Each row is a point. The last column is the point's height on a tilted bowl or saddle (a function of degree 2), plus a little noise. Along how many of its main directions does it bend up, bend down or stay straight?

Points (11 x 3):
[[ 0.29 -0.22 -0.17]
 [ 0.27 -0.10 -0.16]
 [ 0.22  0.57  0.50]
 [ 0.23 -0.04 -0.11]
 [ 0.03  0.07 -0.09]
 [ 0.58 -0.19 -0.53]
 [-0.07 -0.19 -0.19]
 [-0.28  0.13 -0.34]
 [ 0.08 -0.60  0.10]
 [-0.21 -0.24 -0.29]
 [ 0.31 -0.22 -0.16]]
Directions: 1 up, 1 down, 0 straight

Points, 11 rows:
[[ 0.20 -0.46  0.37]
 [-0.18 -0.45  0.22]
 [-0.04  0.27  0.38]
 [ 0.32  0.15  0.26]
 [-0.29 -0.33  0.10]
 [ 0.08 -0.27  0.40]
 [-0.37 -0.19  0.06]
 [-0.49 -0.20 -0.15]
 [ 0.42  0.17  0.21]
 [ 0.08 -0.10  0.39]
 [ 0.02 -0.37  0.32]]
Directions: 0 up, 1 down, 1 straight

Points, 17 rows:
[[-0.63 -0.14 -0.42 -0.36]
 [ 0.33  0.30 -0.22  0.40]
 [-0.32  0.43 -0.15 -0.07]
 [-0.06 -0.08  0.27 -0.21]
 [-0.01 -0.20 -0.85 -0.14]
 [-0.40 -0.32  0.14 -0.54]
 [ 0.47 -0.24  0.18  0.03]
 [ 0.14 -0.25  0.16  0.03]
 [-0.09  0.06 -0.20  0.32]
 [-0.12 -0.36  0.02 -0.03]
 [ 0.02 -0.10  0.24 -0.11]
 [ 0.08  0.14 -0.14  0.39]
 [ 0.19 -0.46  0.30 -0.34]
 [ 0.01 -0.32  0.35 -0.44]
 [-0.25  0.11  0.06 -0.06]
 [ 0.27 -0.33  0.09  0.12]
 [-0.35  0.35  0.09 -0.35]]
Directions: 0 up, 3 down, 0 straight

Points, 27 rows:
[[-0.31 -0.44  0.15  0.14 -0.02]
 [-0.08 -0.19 -0.08  0.00 -0.07]
 [ 0.24 -0.39  0.50 -0.45  0.44]
 [-0.43 -0.17 -0.28 -0.11 -0.11]
 [-0.15 -0.06  0.10 -0.25  0.14]
 [ 0.08  0.23 -0.12  0.32  0.27]
 [ 0.06  0.27  0.45  0.52  0.63]
 [ 0.09  0.07  0.01  0.09  0.09]
 [-0.11 -0.12 -0.20  0.18 -0.06]
 [-0.31 -0.10 -0.11  0.36  0.08]
 [-0.19  0.50  0.07  0.21  0.67]
 [-0.13 -0.43 -0.10  0.06 -0.15]
 [-0.37 -0.23  0.00 -0.17  0.04]
 [ 0.22  0.12 -0.38  0.47  0.27]
 [ 0.64  0.26  0.02 -0.18  0.14]
 [ 0.17  0.48 -0.48  0.34  0.45]
 [ 0.21  0.09  0.01 -0.09  0.07]
 [ 0.33  0.04  0.22 -0.29  0.16]
 [-0.34 -0.32 -0.27 -0.44 -0.07]
 [-0.01 -0.12 -0.10 -0.77  0.21]
 [-0.45 -0.09 -0.02 -0.75  0.47]
 [ 0.40  0.21  0.12  0.00  0.17]
 [ 0.37 -0.06 -0.08 -0.16 -0.01]
 [ 0.08 -0.18  0.46  0.15  0.19]
 [ 0.32  0.31  0.35  0.23  0.42]
 [-0.29  0.36 -0.07 -0.19  0.37]
 [-0.10 -0.48 -0.12 -0.33 -0.06]]
Directions: 2 up, 0 down, 2 straight

Points:
[[-0.10 -0.28  0.31 -0.20 -0.03  0.24 -0.24]
 [ 0.13  0.42 -0.23 -0.20  0.34  0.05  0.42]
 [-0.12  0.98  0.09  0.06  0.24 -0.12 -0.66]
 [-0.11 -0.15  0.17 -0.07  0.01 -0.15 -0.14]
 [ 0.36 -0.22 -0.61 -0.11 -0.09  0.25 -0.06]
 [-0.15 -0.50  0.01 -0.12  0.14 -0.29 -0.11]
 [ 0.20 -0.18 -0.09 -0.17 -0.10  0.53  0.15]
 [-0.03 -0.28  0.37 -0.68  0.51  0.39  0.38]
 [ 0.19  0.04 -0.48 -0.39 -0.05  0.53  0.35]
 [ 0.00  0.21  0.20  0.02 -0.16  0.73  0.08]
 [-0.26  0.23  0.31 -0.39 -0.19 -0.11 -0.48]
 [-0.17  0.23  0.20  0.10  0.29 -0.20 -0.23]
 [-0.26  0.11  0.23 -0.56 -0.28 -0.07 -0.46]
 [-0.21  0.27  0.01 -0.20 -0.26  0.31 -0.34]
 [ 0.48  0.33  0.30  0.56 -0.25 -0.25 -0.01]
 [ 0.24  0.30 -0.42 -0.01  0.02 -0.04  0.19]
 [ 0.28  0.65 -0.29 -0.29  0.30 -0.20  0.21]
 [-0.01  0.20 -0.14  0.17 -0.25 -0.26  0.06]
 [ 0.06 -0.25  0.24  0.12  0.34 -0.20 -0.30]
 [-0.60  0.35  0.10  0.11 -0.38 -0.32 -0.21]
 [-0.07 -0.36  0.13 -0.45  0.50 -0.59 -0.26]
 [ 0.09 -0.11  0.06  0.12  0.41 -0.12  0.03]
 [ 0.37  0.08 -0.06 -0.12  0.07 -0.08  0.19]
 [-0.46 -0.16 -0.79 -0.64 -0.14  0.28 -0.26]
 [ 0.02 -0.12 -0.13 -0.37 -0.18 -0.45  0.24]
 [-0.36  0.13  0.12 -0.79 -0.22 -0.11 -0.50]
 [ 0.23  0.33 -0.05 -0.30 -0.01 -0.13  0.08]
 [-0.52  0.42  0.03  0.14 -0.01  0.20 -0.25]
 [-0.40  0.15  0.13  0.10  0.42  0.19  0.19]
 [ 0.47  0.27  0.24  0.18  0.43  0.41  0.57]
 [ 0.22  0.09 -0.09 -0.34 -0.11  0.12  0.03]
 [ 0.05  0.05 -0.72 -0.12  0.03 -0.01  0.02]
 [ 0.16  0.07 -0.14  0.18  0.06  0.17  0.22]
 [ 0.26  0.05 -0.24 -0.02 -0.58  0.07 -0.51]
 [-0.13 -0.01 -0.22  0.05  0.31 -0.25  0.17]
 [-0.19  0.23 -0.08  0.34  0.19 -0.38 -0.09]
 [-0.28 -0.24  0.05 -0.38 -0.11  0.08 -0.10]
 [ 0.05  0.06  0.16  0.14 -0.18 -0.17 -0.07]
 [ 0.08 -0.08  0.04 -0.12  0.12  0.02  0.12]]
Directions: 1 up, 3 down, 2 straight
